Each row of a before or after table is a point. One or more steps were done to the points. Then noise was added and the rows were shuffled. The steps act on columns, c1 being the first. Write out the steps. A step turns or swaps two columns, mirrors them in a line or flattens them onto one, adds a multiple of one to another, or multiplies or shifts one. Angles are multiples of 10 degrees, from the lower column toward the higher: turns from -170 to 170, lines from 10 to 170 but not 90. Use the fewest steps. Two steps may share a column if one is a turn and the other turns, adds or multiplies; they go together, in the order done. Otherwise the lowest column goes first.
In the rows, zero is written as 128.

Before (11 x 3):
[[131 165  89]
 [129 112 148]
 [121  90 158]
 [128  89 140]
 [110 129 131]
 [113 125 145]
 [124 144 103]
 [150 168 102]
 [132  99 164]
 [120 122 112]
 [168 127 131]]
After, 11 rows:
[[109 165 191]
 [138 112  98]
 [146  99  71]
 [140  90  72]
 [116 168 171]
 [138 129 146]
 [114 144 163]
 [117 127  88]
 [119  90  69]
 [113 122 134]
 [147 124 133]]
Steps: add -1.5 times c2 to c1; turn c1 and c3 by -110 degrees

Before (14 x 8):
[[118 129 156 142 122 145 125 110]
 [ 86 161 103 128 131 140 160 118]
 [152 155 114 166  93 159 131 187]
 [ 98 172 115 121 156 157 143 145]
 [127 101 144 171 137 101 109 108]
 [ 95 111 168 171 113 123 121 106]
 [128  93 146 108  92  93 114 144]
 [ 91 129 124 184 135 141 141 125]
 [128 114 151 167 119 116  89  89]
 [101 179 105 145 143 165 168 103]
 [111 125 132 166 110 122 122  94]
 [ 99 155 147 164 139 120 171 105]
 [116 140 104 138 137 178 179 141]
 [101 122 127 114  95 134 119 149]]
After:
[[148 111 128 132 100 151 109 113]
 [121  73  91 128 133 164 126 166]
 [ 98  79  91 133 141 178 137 175]
 [142 138 167 174 120 138 177 107]
 [120 110  92 135 138 193 102 172]
 [131 118 173 145 121 164 141 130]
 [140 114 135 173 111 138 160 130]
 [ 91 134 107 185  91 177  71 111]
 [101  80 107 109 157 179 107 138]
 [121  92 156 162 139 142 139 178]
 [150 145 153 163 139 122 150 120]
 [158 104 190 179 111 143 148 126]
 [161 144 156 127  89 112 120 108]
 [146  93 124 180 137 158 126 141]]
Steps: turn c1 and c2 by 120 degrees; multiply c3 by 1.6; add -0.5 times c5 to c4; shift c6 by 20; turn c7 and c8 by 110 degrees

Before, 8 rows:
[[157  98 151  86 172 124 122 137 143 149 160]
 [ 91 132 122  79 121  80 181  79 163 108 147]
 [ 97 161 145 125 125 170 144 109 136  98  80]
 [125  95 125 145 172 131 137 141 106 162 156]
 [ 94 122  98 131 140 158 125 136 135 167 115]
 [100 158 151 127 122 150 100 147 107 130  99]
 [118 146 169  71 129 131 163  78 162 118 182]
 [120  97 114 149 159 142  97 119 136 146 149]]
After, 8 rows:
[[118 158 148  71 105 190 130 108 162 118 147]
 [108 160 115  79  92 127 152 108 163  91 178]
 [ 98 149 160 125 107 105 107 119 136  97  75]
 [130 117 159 127 129 117  87 135 106 100 100]
 [162 150 115 145 167 153 160 133 106 125 134]
 [149 141 138  86 174 162 151 132 143 158 145]
 [146 116 108 149 179 147 140 125 136 119 120]
 [167 131 103 131 141 116 132 130 136  95  93]]
Steps: swap c1 and c10; turn c2 and c7 by -60 degrees; turn c2 and c5 by -40 degrees; turn c3 and c11 by 20 degrees; turn c6 and c11 by -70 degrees; multiply c8 by 0.4

Before (11 x 14):
[[117 110 152  95  99 137  84 170 160 132 148 151 132  95]
 [ 98 116 109  93 120 129 106 129  64 134 113 129  99 153]
 [ 96 111 137 112 140 109 132 140 143 155 111 133 161 128]
 [ 91  99 156 127 128 116 132 104  93 138 111 172 182 114]
 [115 117 110 143 128 118 148 108 120 123 119 148 155 180]
 [137  86 162 127 175 150  98 146 134 131 124 151 139 129]
 [ 97 109 137 133  81  74 132 137 185 137 139 132  71 166]
 [114 144 153 152 138 110 145 139 134 116 152 117  93 173]
 [138 124 154  97 147  97 144 182 112 115 134 136 137 170]
 [137 121 127 111 145 132 156 169  85 131 111 134  87 111]
 [141  85 119 113 168 131 151 123  95 172 142 134 157 154]]
After (11 x 14):
[[ 92 123 133 151 159  76 132 121 113 118 109 173 187 115]
 [117  91 116 127 139 144 150 112  75 172 140 136 180 154]
 [143  69 151  67 133 108 144 118 103 120 135 135 154 171]
 [134  80 123  83 158 140 157 128  93 135 111 133 115 110]
 [122 131 159 124 118  96 144 155 124 113 152 118 108 172]
 [117  67 140  78 114 128  86 110 172 128 146 151  89  94]
 [ 99 115 108 114 187  97 107  96 102 119 113 128  79 152]
 [ 88 100 134 111 111  78 132 116 126 135 112 134 165 128]
 [134  66 150 111 101 159  95 133  89 134 123 153 108 128]
 [ 96 100 136 122 104  44 133 135 197 120 140 132  75 165]
 [120 137 100 150 135 106 149 134 123 117 120 148 175 180]]
Steps: add 1 times c1 to c6; turn c1 and c10 by 30 degrees; add -1 times c8 to c2; turn c4 and c8 by 70 degrees; add -0.5 times c12 to c3; mirror c5 and c9 in the line at 120 degrees; add 1 times c7 to c13

Before, 9 rows:
[[ 97 119 147 119  97 106 124  79 161 127 118  99 162 127 145  97 132 152
  127 142]
 [133 154 107  95 136  92 107  84 147 113 160 161 106 108 114 121 106 151
  130 123]
 [136 147 144 145 141 137 165 146 108 104 160 160  98 114 124 159  97 133
  187 109]
 [ 83  97 160  92 100 101 106 129 126 150  92 139  96 167 136 134 111 143
  163 142]
 [137 122 165  99  88 132 115  86 112 172  92 160 130 161 145 147 124 124
  188 146]
 [117  89 119 122 143  83 149 132 158 118 139 105 105 125  98 115 106 138
  124 144]
 [103 120 137 104 134  83 161 130 133 136 157  91 151 105  95 105 148  89
  127  96]
 [126 135 105 108 104 134 146 130 112 124 109 113 159 118 100 125 140 142
  154 137]
 [ 99 138 130 140  81 134 116 137 121 128 119 121 102 111  95 121 158 119
  169 145]]
After (9 x 20):
[[100 140 132 136 103 135 120  90 120 154 116 111 102 112 115 119 158  85
   97 143]
 [134 153 106  94 106  91 158 153 142 148 105 168 105 111 237 118 104 144
  145 118]
 [140 121 167  98 101 131  90 181 111 113 115 161 132 160 222 148 123  89
   38 148]
 [106 116 136 102 186  86 158  94 134 119 162  85 151 106 138 104 150 115
  122  96]
 [ 85  95 163  93  88 102  92 135 125 124 105 145  96 168 123 130 110 110
   80 143]
 [134 150 141 146 131 136 162 110 112 195 167 169 102 113  87 159  96 141
  109 107]
 [127 134 103 109  90 132 108 100 111 147 146 109 158 117 130 124 141 116
  115 136]
 [117  86 121 125 124  82 140  99 157 135 147 109 105 124 133 115 107 147
  139 144]
 [100 122 147 119  71 108 121 184 159 127 126  98 161 130 241  99 129 113
  128 144]]
Steps: turn c5 and c18 by 60 degrees; multiply c5 by 1.6; swap c7 and c11; multiply c8 by 2.5; turn c8 and c15 by -110 degrees; multiply c10 by 1.6; turn c10 and c19 by -140 degrees; add -0.3 times c17 to c12

Before:
[[152 164 161  89 130 119 150 146 160 139 111 146 124 168 133 102 110 154
  175 162 139 152 127 150 130 164 152 101 111 172 131  88]
 [129 125 163 103  96 128 127 143 136 145 156 135 159  89 130  54 116 155
  109 189  94 125  94  76 118 146 121  90 120 107 149 112]
 [123 150 147  83  97 156 108 126 136 169 159 155 164  96 133  90 141 136
  135 158  71 119  76  67 128 153 151 127  94 105 152 137]
 [111  92 137 143 124  88 110 119 125 108 113  80 112 132 148 126 105 166
  168  98 136 136 135 142 110 103 105 144 155 157 108 130]
 [121 100 134 159 109 100 114 112 162 106 114 100 132 149 131 133  96 145
  113  78 162 117 161 133  88 104 124 169 144 122 115 142]
 [122  91  79 145 106  75 129 136 134 130 133 133  89 173 101 152 136 125
  109 100 173 124 127 148 126  97  89 187 161 120  94 119]
 [115  95 100 142 125 106 134 159 128 115 134 107 116 135  89 174 118 122
  119 114 128 147 140 127  68  71  95 159 180 114 112 118]
 [135  83  64 128 119 109 128 155 125 202 167 139 161 111  82 146 145  97
  121 149 125 108 110 113  89 129 113 104 143 102 121  83]
 [110 114 153 126 131  90 101 123 146  88 139  87 127 170 140  80  97 158
  155  90 148 173 144 117 127  88 145 123 130 119 122 137]]
After, 9 rows:
[[122 150 149 184  96 156 117 127 115 170 157 153 164 132 132  92 142 137
  134 159  71 111  78  70 128 156 153 127  92 154 151 124]
 [114  94 101 110 126 106 140 157 132 116 133 105 117 130  91 173 118 121
  118 114 129 108 140 126  67  70  96 159 178 117 113 127]
 [128 124 165 167  99 130 132 143 127 144 158 133 158 149 130  54 115 154
  109 193  94 115  93  75 118 146 122  98 120 145 148 160]
 [122 102 133  93 108  97 115 113  92 105 114 101 135 127 130 132  97 144
  113  78 164 126 162 133  88 103 125 168 142 142 114 112]
 [110 115 152 109 129  87 108 122 110  87 135  84 126  91 142  79  94 160
  157  88 148  86 142 117 126  88 145 123 129 105 126 129]
 [134  82  65 135 121 111 137 155 146 202 169 139 162 142  86 146 146  98
  122 147 126 123 110 112  89 131 114 119 145 159 122 175]
 [151 165 162 141 131 118 134 147 111 142 113 146 122  74 135 102 111 155
  175 163 137 150 127 151 129 166 151 117 113  78 131 185]
 [111  91 135 113 126  84 101 117 134 110 112  80 111 132 149 124 106 169
  167 101 135 138 134 140 108 105 105 142 154 107 107 120]
 [123  90  79  92 105  74 129 137 124 130 134 131  90  96 103 149 138 128
  110 101 173 124 127 149 125 100  89 186 161 137  93 117]]
Steps: turn c4 and c14 by 150 degrees; turn c7 and c30 by 20 degrees; turn c22 and c30 by -130 degrees; turn c9 and c32 by 160 degrees; turn c28 and c32 by -20 degrees

Before (13 x 64):
[[155 128 144 134 129  86 116 118 120 131 132 124  98 118 101 190 145 121
  125 141 112 119 160 129 139 107 140 117  85 128 124 110 171  96 137 153
  168 135 149 120 147 178 159 153  86 143 138 143 164  87 153 153  97 114
  132 150 117 153 150 141 115 126 154 120]
 [138 149 121 155 145 167 113 152  91 116 129 119 105 127 170 103  90 110
   88 152  92  79 139 138 134  98  88 134 150  95 102 145 105 109 121 135
  119 121  88 117 131 142  81 135 166 117 147 105 149 174 103 168 173 104
  141  83 145  98 140 128 139  73  82 145]
 [118 148 128 123 115 120 122 137 147 117 133 100 114 111 154 131 123 125
   99 151 102  79 159  98 182 100 128 119 178  94 110 163  94 128 159 127
  139  98 124 135 165 110  85 127 174 140 149  94 101 150  98 134 170 110
  132  92 174 116 132 104 148 115  80 121]
 [173 111 166 144 119 134 141 131 135 145 124 103 142 126 116 175 169 120
  141 159 107 121 149 135 119 144 134 104 122 140  92  97 137 103 132  90
  165 116 134 132 133 148 195 159 104 171 110 139 180  92 157 100  88 112
  136 147  92 136 179 119 154 131 147 127]
 [178 117 168 103 144  82 135 127 121 149 135  93 142 133  76 167 126 128
  139 154  76 128 151 137 107 161 147 115 121 119 125 106 175 116 152 121
  161 160 169 163 116 142 167 135  98 160 120 118 184 126 125 139 144 110
  132 137 120 147 142 103 137 126 132 141]
 [132 122  87 113 154 153 137 127 120 124 116 125  79 140 159  90  93 109
   72 149  80 111 135 107 183 111 130  93 181 110 111 140 116 166 144 128
  108  97  88 114 125 108 108 118 177 160 132  97 128 145  95 141 207  86
  162 112 186 107 148 132  96 119 113 123]
 [130 134 167 132 122  83 176 103 120 154 126 106 110 142 111 145 172 124
  150 116 113 144 129 163 110 142 172 112  85 113 107 100 162  79 163 101
  167 135 131 135 148 135 189 160  92 180 132 122 153 130 151 145 118 118
  141 134 102 121 148 130 108 110 115 146]
 [170 126 153 140 153 100 153 122 109 140 155  96 141 134 133 137 161 121
  177 134 123 128 173 149 140 118 163  94 128 150 113 102 178  74 160 106
  170 107 156 137 138 167 183 150 116 113 104  81 178 127 122 139 103 113
  124 162  81 141 152 142 110 144 152 135]
 [172 126 167 124 128 110 130 139 110 161 113 134 128 157  79 176 176 132
  121 116  98 156 162 161 102 143 164 130 130 155 110 108 135  90 164 104
  167 124 161 133 129 175 110 158  96 146 102 117 151  98 143 140  96 120
  155 156 112 137 140 143 128 126 115 135]
 [150 113 132  92 194 190  96 129 143 163 134 104 172 115 134 150  79 147
  129 114 110 116 170 139 136 123 170 167 106 118 143 152 105 108 192 144
  107 150 146 195 129  80 139 110 134 180 156 210  91 119 141 165 132  95
  193 188 212 120 111 122 127 149 123 110]
 [134 152 130 109 139 165 145 139 131 124 117 126 118 114 144 121 121  96
  107 147  88  97 127  91 164 102 153 125 146 120 118 132 117 164 150 163
  110  91 100 118 138 144 105 135 171 124 124 144 135 168  82 119 158 136
  117 119 168 115 111 122 132  70  82 161]
 [144 133  97 139 153 142 109 135 131 157 126 115 119 125 170 105 126  77
  113 135 113  73 126  70 166 135 150 142 169 133 133 135 114 128 106 158
  103 111 109  93 146 108  91 141 154 110 148  94 100 140 107 156 184  96
  156  89 164  83 138 105 153  98 105 149]
 [106 119 105 136 121 170 138 106 103 111 138 134 123 104 124  92 120 106
  102 131  76  92 168  83 184 116 144 119 170 101  98 154 127 126 113  92
   97 140  79 121 148 121  95 110 146 117 126 107 114 149  87 154 170 102
  151  99 155 128 120 110 121  72 106 140]]
After (13 x 64):
[[131 132 167 134 121  84 177 106 121 153 126 104 110 142 112 144 171 126
  155 115 112 144 127 162 110 143 101 122  85 112 106 100 163  79 163 101
  168 134 130 135  41 135 187 158  92 177 131 119 151 123 154 145 119 117
  140 133 100 121 148 130 168 109 114 146]
 [118 147 129 136 114 120 120 126 148 120 130 100 112 112 156 130 136 125
  114 150 100  79 160  98 181  99 161 155 180  92 108 163  95 126 159 127
  139  99 124 133 110 111  86 128 176 140 148 161 102 137  98 134 172 110
  131  91 173 116 132 103 209 117  81 121]
 [104 120 105 126 121 170 138  98 106 111 138 133 122 105 126  94 125 106
  122 132  76  91 168  83 183 115 129 153 171  99 100 154 127 124 115  93
   97 139  79 119  92 122  95 113 147 118 126 151 115 132  87 151 171 103
  151 101 154 128 121 111 182  71 107 141]
 [178 119 169 157 145  83 134 127 119 149 135  94 141 134  76 168 131 131
  135 154  76 128 151 137 108 162  98 119 123 119 126 106 176 115 153 121
  160 159 171 164 100 142 167 136  97 161 121 139 184 127 125 140 144 109
  131 138 119 145 141 102 198 126 132 141]
 [133 121  89 158 153 152 136 119 120 123 117 123  81 139 158  88 106 109
  111 150  79 110 135 107 183 111 122 186 180 111 114 142 117 166 147 129
  108  97  87 115 129 107 108 118 177 160 132 169 128 133  94 140 206  87
  163 113 186 108 147 132 156 119 113 123]
 [143 133  98 110 151 144 106 129 130 157 128 116 119 123 171 105 136  77
  115 135 113  73 127  71 168 137 121 134 169 134 132 134 115 126 104 158
  101 111 108  93  82 107  92 140 154 110 150 162 100 134 108 156 185  96
  155  89 166  84 138 105 213  96 104 148]
 [149 112 131 140 194 191  95 132 143 163 134 105 173 115 135 148  55 146
   89 113 109 116 168 139 137 125  88  97 106 118 145 152 105 106 192 146
  108 151 145 196  55  80 139 110 135 180 156  68  92 125 140 165 132  94
  194 187 211 121 111 122 187 149 124 111]
 [172 126 166 132 130 112 130 153 110 159 112 135 127 156  80 176 177 133
  119 116  97 157 161 160 103 143  92 131 130 155 109 107 136  91 163 103
  169 122 164 133  65 175 110 157  96 146 101 121 150 119 142 139  96 120
  156 153 113 140 141 143 187 126 116 134]
 [138 149 122 102 145 166 113 127  90 115 127 119 105 126 169 103 100 108
  109 153  93  79 137 139 134  99 172 163 149  96 102 145 105 109 120 135
  120 122  87 116 195 141  80 136 165 119 148 163 150 149 103 168 172 103
  141  83 144  98 141 130 200  73  82 143]
 [173 112 167 125 120 136 141 148 136 145 123 103 142 126 115 174 163 119
  157 158 106 121 150 135 121 146 126 138 121 142  92  97 136 102 133  91
  165 115 135 132 116 148 193 159 104 172 110 105 180 116 158 101  89 112
  136 148  91 136 178 118 214 132 146 126]
 [134 151 130 145 139 166 144 117 130 124 120 126 117 113 146 118 114  94
  108 146  86  96 127  91 164 102 112 140 146 119 117 132 118 163 151 163
  111  92 101 120  81 143 106 137 172 124 124 113 134 144  82 120 158 136
  118 119 169 115 111 122 193  70  82 163]
 [170 126 154 133 155  99 153 122 109 140 155  96 141 134 134 138 176 121
  186 134 123 127 173 149 140 118 101 115 129 151 112 102 178  73 159 106
  169 107 156 135  62 167 182 148 116 113 103 159 177 126 122 139 103 112
  124 162  82 141 152 145 170 145 152 138]
 [156 129 143 130 129  87 118 139 119 132 132 125  98 117 101 190 139 121
  137 143 110 119 161 128 139 106 134 138  84 127 123 109 174  95 137 152
  166 134 148 120  97 178 158 155  86 142 140 109 163 111 153 153  96 113
  131 150 115 155 149 141 173 125 154 119]]
Steps: turn c4 and c28 by 150 degrees; turn c19 and c28 by -50 degrees; turn c8 and c50 by 30 degrees; multiply c50 by 0.4; mirror c17 and c48 in the line at 170 degrees; multiply c27 by 2; turn c27 and c41 by -120 degrees; shift c61 by 60
